Rows are points. The ring and each string are closed loops that go straight from each point to the next, and from the last back to the first. Before rounding, they use only three directions, however many columns there are. How many times does the string pass through the ring? Passing back the other way cancels.
In the rows, 100 means zero.

Ring, 8 rows:
146,101,87
142,109,56
120,114,38
101,117,57
91,114,85
81,99,109
94,88,111
126,92,104
String:
130,121,45
129,120,76
104,107,68
80,109,49
80,114,74
86,103,76
106,106,95
97,105,127
59,85,127
60,75,121
91,80,126
97,75,108
106,92,80
121,104,90
142,106,98
137,108,90
167,114,74
153,115,35
125,113,5
Times through: 1
String:
122,87,81
114,100,78
116,102,77
124,100,57
143,104,35
152,114,36
150,120,56
125,111,78
102,104,53
95,113,24
89,120,25
106,127,69
113,116,91
99,108,81
79,104,77
69,104,102
72,102,127
94,101,122
115,105,108
93,94,94
75,78,97
88,73,112
125,88,125
132,82,113
Times through: 3

Ring:
113,129,126,120
93,153,109,105
76,147,97,81
74,124,95,68
92,84,102,69
112,77,117,91
119,97,127,111
String, 22 rows:
98,122,87,92
96,116,102,90
85,148,114,95
67,173,106,85
58,170,100,72
69,155,116,80
90,120,108,86
90,97,89,71
86,76,79,54
84,83,103,60
92,81,114,70
102,66,116,75
105,89,129,92
102,109,122,96
107,89,101,89
104,106,114,97
111,127,143,120
123,140,161,144
113,149,148,134
101,144,132,115
101,109,100,92
102,135,100,105
Times through: 1
String, 25 rows:
68,149,112,76
80,142,115,86
92,115,99,84
79,128,79,72
72,157,87,80
70,195,114,101
87,159,121,104
94,136,111,99
97,126,110,97
102,123,99,99
105,157,116,123
101,181,137,134
96,177,140,127
97,135,114,103
99,121,96,94
94,137,90,95
83,157,94,94
84,135,87,83
69,161,92,79
62,170,107,79
72,154,115,83
91,118,104,85
89,96,77,67
76,110,80,60
57,149,102,61
Times through: 4

Ring (8 x 6):
126,67,76,116,86,60
110,112,102,66,118,120
97,131,113,56,127,138
81,142,118,76,124,132
79,118,107,110,102,96
90,76,91,135,75,55
105,51,78,144,63,34
123,50,70,136,71,38
String (27 x 6):
125,96,90,71,112,106
113,101,102,54,112,121
104,104,102,71,109,112
102,135,118,26,135,159
96,147,118,43,139,156
94,147,113,70,134,138
97,108,101,92,106,101
88,119,113,71,112,121
68,172,132,59,142,161
68,167,125,85,135,141
74,134,117,89,114,119
86,103,107,90,97,99
73,114,110,112,96,92
74,105,102,139,87,70
91,94,92,138,87,64
97,86,93,115,87,73
95,64,90,122,70,56
100,30,76,154,44,15
111,32,66,171,48,5
112,60,74,149,72,36
103,80,92,106,87,75
122,34,70,134,59,29
139,26,54,157,59,10
133,54,64,142,77,36
116,83,82,120,93,68
110,82,91,97,92,82
120,80,88,83,97,89
Times through: 4

Ring, 10 rows:
131,113,92,115,102,87,71,83
99,96,84,102,94,96,76,80
57,65,72,86,83,112,91,86
38,43,69,80,79,119,110,96
38,29,75,84,79,119,132,109
61,33,83,95,86,113,141,120
94,53,87,106,94,107,130,122
131,84,88,115,104,100,103,116
154,110,90,121,110,94,80,106
156,122,94,123,110,86,68,92
String:
109,50,109,121,98,90,156,130
111,70,98,114,98,94,122,113
126,92,75,107,103,109,80,109
173,125,70,117,117,110,48,111
186,130,90,130,119,91,63,108
142,97,108,127,106,80,108,104
167,119,111,134,112,73,90,98
126,95,96,116,101,89,95,97
119,98,83,108,100,99,78,94
118,92,99,115,99,86,99,94
111,98,79,104,98,102,73,89
113,118,69,98,98,105,38,72
93,105,79,97,92,97,59,67
70,93,63,83,87,113,54,68
61,81,54,77,85,124,57,77
32,56,60,73,77,122,84,80
44,40,91,92,79,101,135,96
87,65,91,104,91,98,117,102
40,49,49,71,81,136,86,98
5,14,51,64,71,141,121,108
24,6,86,86,75,114,166,119
66,35,98,103,86,99,152,115
83,63,73,95,92,115,101,107
75,46,69,92,90,123,117,121
90,42,84,104,94,113,139,132
Times through: 4
String (31 x 8):
122,67,101,119,101,93,132,123
142,88,82,115,108,107,95,124
149,106,67,109,111,115,62,114
128,100,70,105,104,112,66,103
127,94,88,113,103,98,89,103
158,129,70,112,112,107,39,95
179,150,75,119,117,98,24,87
135,115,77,109,105,102,56,90
111,84,99,114,97,89,107,98
116,88,111,120,97,77,114,93
106,85,101,113,95,86,106,92
100,85,88,105,94,96,93,91
95,96,69,94,94,110,61,82
94,78,88,104,93,98,100,95
90,71,108,112,91,81,125,92
90,84,99,107,90,85,101,81
98,111,78,98,93,97,51,65
108,110,71,98,97,105,49,77
111,100,77,102,98,103,68,87
114,87,101,115,98,85,106,95
145,108,117,131,105,68,103,91
141,102,109,126,105,77,101,97
116,82,100,116,99,88,111,102
125,98,80,108,102,103,77,100
170,126,72,116,116,108,47,107
161,109,81,119,113,103,75,116
133,74,110,127,104,84,134,121
111,69,100,116,98,92,126,113
105,73,87,107,97,102,107,108
102,76,82,104,96,105,99,106
106,65,101,115,96,92,130,113
Times through: 1

Ring, 10 rows:
87,148,90,82,105,73,101,90,141
61,150,118,82,102,71,92,116,152
56,133,131,83,99,80,85,125,140
69,94,137,87,95,101,78,123,103
91,63,128,90,93,116,76,108,71
109,49,116,91,93,124,76,93,54
133,47,91,92,95,125,84,69,44
140,62,76,90,98,118,91,59,54
133,93,67,88,101,102,100,59,80
110,129,74,84,104,83,103,73,117
String, 24 rows:
102,80,115,87,97,105,72,82,87
112,76,93,90,97,112,95,91,70
155,18,72,96,93,144,98,69,5
156,30,81,92,95,132,76,41,28
114,86,105,86,99,100,69,60,92
107,97,99,86,100,97,83,76,97
122,113,78,84,104,88,86,49,108
123,136,53,84,106,81,115,62,116
108,128,66,86,104,88,119,89,109
94,117,99,85,101,88,91,89,115
98,114,89,86,101,93,103,97,105
95,133,77,86,103,85,118,104,117
81,169,82,81,107,63,111,96,157
105,121,69,87,102,93,123,101,101
98,111,98,85,100,92,90,87,108
104,128,91,83,104,80,85,64,127
108,103,92,86,100,96,90,78,99
126,86,69,90,99,109,111,82,69
161,50,47,93,98,128,113,57,28
156,29,84,92,95,131,71,37,30
153,19,75,95,93,143,95,68,9
121,62,86,92,96,121,101,92,53
108,72,108,89,96,111,80,85,75
109,48,131,89,93,118,52,71,66
Times through: 0

Ring (9 x 11):
97,121,45,97,123,94,71,62,148,120,107
91,131,50,97,110,76,65,77,143,126,116
90,134,67,97,96,74,62,110,141,122,115
105,132,105,102,92,94,90,127,127,113,107
125,127,132,110,106,118,131,103,110,108,100
135,116,135,111,120,142,145,88,111,100,89
131,102,113,106,128,160,126,93,133,87,75
119,95,82,99,130,159,96,96,155,83,71
104,106,51,96,130,126,76,75,158,101,88
String (31 x 11):
117,121,88,105,124,113,112,64,126,114,102
107,111,72,98,119,124,82,96,149,100,89
94,100,49,90,112,133,43,131,178,86,77
88,99,41,87,108,130,28,144,187,84,76
93,107,55,91,107,122,47,131,171,92,84
80,110,24,87,109,103,23,119,182,101,92
79,118,25,88,108,89,28,107,172,111,102
82,119,38,90,102,91,33,120,169,108,100
70,132,21,88,96,60,17,112,167,124,117
83,144,45,96,101,49,56,77,137,140,130
102,143,75,104,111,64,98,55,116,140,128
107,131,84,103,111,91,97,78,125,122,112
90,117,71,92,91,106,45,156,162,97,92
79,123,72,89,71,91,21,195,168,97,96
87,135,94,95,69,78,48,178,145,109,108
109,143,117,107,90,78,106,111,109,126,119
120,142,126,111,103,86,132,81,97,128,119
116,134,142,108,83,104,113,148,111,108,104
136,142,152,118,111,99,168,61,78,129,118
130,133,122,113,122,106,150,49,96,125,112
118,118,107,104,111,124,109,104,129,102,93
120,110,116,103,106,142,104,133,137,88,80
120,102,117,101,105,157,98,149,146,77,71
111,109,92,99,109,134,85,125,148,91,83
129,118,112,109,126,129,135,65,116,108,96
149,116,133,117,145,145,181,21,93,111,95
140,89,117,107,139,186,137,88,137,75,62
140,111,111,112,146,145,158,27,110,108,91
124,121,97,108,131,119,130,47,117,115,102
106,104,77,96,112,136,73,124,159,89,80
103,99,68,94,113,143,62,131,169,83,74
Times through: 2
